Rows are points. Each copy is the shape, with its points in the same order, stretched, turned, moved and blurred by noise. Is it also mirrored, or only turned?

Shape, 7 rows:
[[-0.21  0.33]
 [ 0.39 -0.14]
 [ 0.14  0.61]
 [-0.24 -0.26]
 [ 0.29  0.26]
 [-0.08 -0.14]
 [-0.33 -0.38]]
Copy 1:
[[-0.26  0.37]
 [-0.25 -0.43]
 [-0.69  0.26]
 [ 0.23  0.02]
 [-0.52 -0.08]
 [ 0.03 -0.03]
 [ 0.39  0.01]]
Copy 1 is: mirrored
Copy 2, 7 rows:
[[ 0.23 -0.10]
 [-0.16  0.50]
 [ 0.56  0.15]
 [-0.41 -0.02]
 [ 0.20  0.35]
 [-0.25  0.11]
 [-0.54 -0.14]]
Copy 2 is: mirrored

Shape (8 x 4):
[[-0.08  0.15  0.15  0.14]
 [ 0.34 -0.04 -0.21  0.07]
 [ 0.10 -0.02 -0.30 -0.47]
 [-0.11  0.08  0.11 -0.26]
 [-0.13  1.25 -0.11 -0.46]
 [ 0.45 -0.10  0.26 -0.02]
 [ 0.03 -0.15  0.22  0.15]
 [ 0.00 -0.15  0.18  0.08]]
Copy 1 (8 x 4):
[[-0.18  0.03  0.17  0.22]
 [ 0.24 -0.27 -0.08  0.26]
 [-0.20 -0.54 -0.26 -0.01]
 [-0.38 -0.29  0.11  0.01]
 [-1.10 -0.27 -0.22  0.96]
 [ 0.14 -0.39  0.44  0.18]
 [ 0.03 -0.05  0.30 -0.02]
 [-0.01 -0.12  0.24 -0.05]]
Copy 1 is: mirrored
Copy 2 (8 x 4):
[[ 0.06  0.03  0.05  0.20]
 [-0.08 -0.44  0.25  0.40]
 [-0.31 -0.49  0.16 -0.10]
 [-0.09 -0.13  0.04 -0.10]
 [-0.74  0.58  0.53 -0.34]
 [ 0.33 -0.37  0.41  0.24]
 [ 0.25 -0.18  0.00  0.26]
 [ 0.21 -0.22 -0.08  0.19]]
Copy 2 is: mirrored
Copy 3:
[[-0.22  0.03  0.07  0.07]
 [ 0.23 -0.02 -0.20  0.00]
 [ 0.16  0.00 -0.07 -0.52]
 [-0.12 -0.02  0.24 -0.29]
 [-0.40  1.12  0.26 -0.73]
 [ 0.41 -0.06  0.22  0.17]
 [-0.05 -0.19  0.12  0.15]
 [-0.06 -0.19  0.10  0.12]]
Copy 3 is: only turned

Shape, 11 rows:
[[-0.24 -0.51  0.46  0.13  0.00 -0.18]
 [ 0.21 -0.11  0.38  0.00 -0.14  0.29]
 [-0.49  0.07  0.12 -0.21 -0.20 -0.68]
 [-0.21 -0.29 -0.32 -0.08  0.52 -0.41]
 [-0.01  0.33  0.88 -0.56  0.06  0.36]
 [-0.51 -0.41 -0.38  0.54  0.33  0.05]
 [-0.63  0.17  0.41  0.27 -0.27  0.26]
 [-0.31 -0.02 -0.20 -0.13 -0.34  0.11]
 [-0.30  0.13  0.07 -0.10  0.09 -0.29]
 [-0.28 -0.15  0.12 -0.45  0.10  0.55]
 [-0.26  0.10  0.45 -0.26 -0.40 -0.11]]
Copy 1 (11 x 6):
[[ 0.09 -0.38  0.14  0.52  0.06  0.06]
 [ 0.26 -0.06  0.09  0.08  0.11  0.47]
 [-0.18 -0.28  0.19  0.02 -0.30 -0.62]
 [-0.07 -0.29 -0.50  0.06  0.39 -0.47]
 [ 0.06 -0.31  0.84 -0.45  0.31  0.32]
 [-0.41 -0.04 -0.56  0.54  0.28  0.00]
 [-0.51  0.02  0.54  0.21 -0.08  0.24]
 [-0.29 -0.16 -0.15 -0.04 -0.25  0.15]
 [-0.16 -0.14  0.06 -0.06  0.06 -0.33]
 [-0.26 -0.48  0.11 -0.25  0.27  0.46]
 [-0.04 -0.26  0.49 -0.04 -0.29  0.05]]
Copy 1 is: only turned
Copy 2 (11 x 6):
[[-0.16 -0.10  0.54  0.13  0.32 -0.40]
 [ 0.02  0.01  0.38 -0.02 -0.08  0.16]
 [-0.04 -0.08 -0.03 -0.19  0.16 -0.92]
 [ 0.22 -0.20 -0.10 -0.02  0.86 -0.43]
 [-0.25  0.58  0.27 -0.51 -0.19  0.18]
 [-0.14 -0.21 -0.04  0.68  0.60 -0.17]
 [-0.52  0.20  0.07  0.32 -0.30 -0.19]
 [-0.21 -0.25 -0.23  0.03 -0.10 -0.15]
 [-0.02  0.05 -0.12 -0.10  0.22 -0.44]
 [-0.47  0.03 -0.05 -0.21  0.19  0.28]
 [-0.21 -0.01  0.18 -0.22 -0.24 -0.37]]
Copy 2 is: only turned
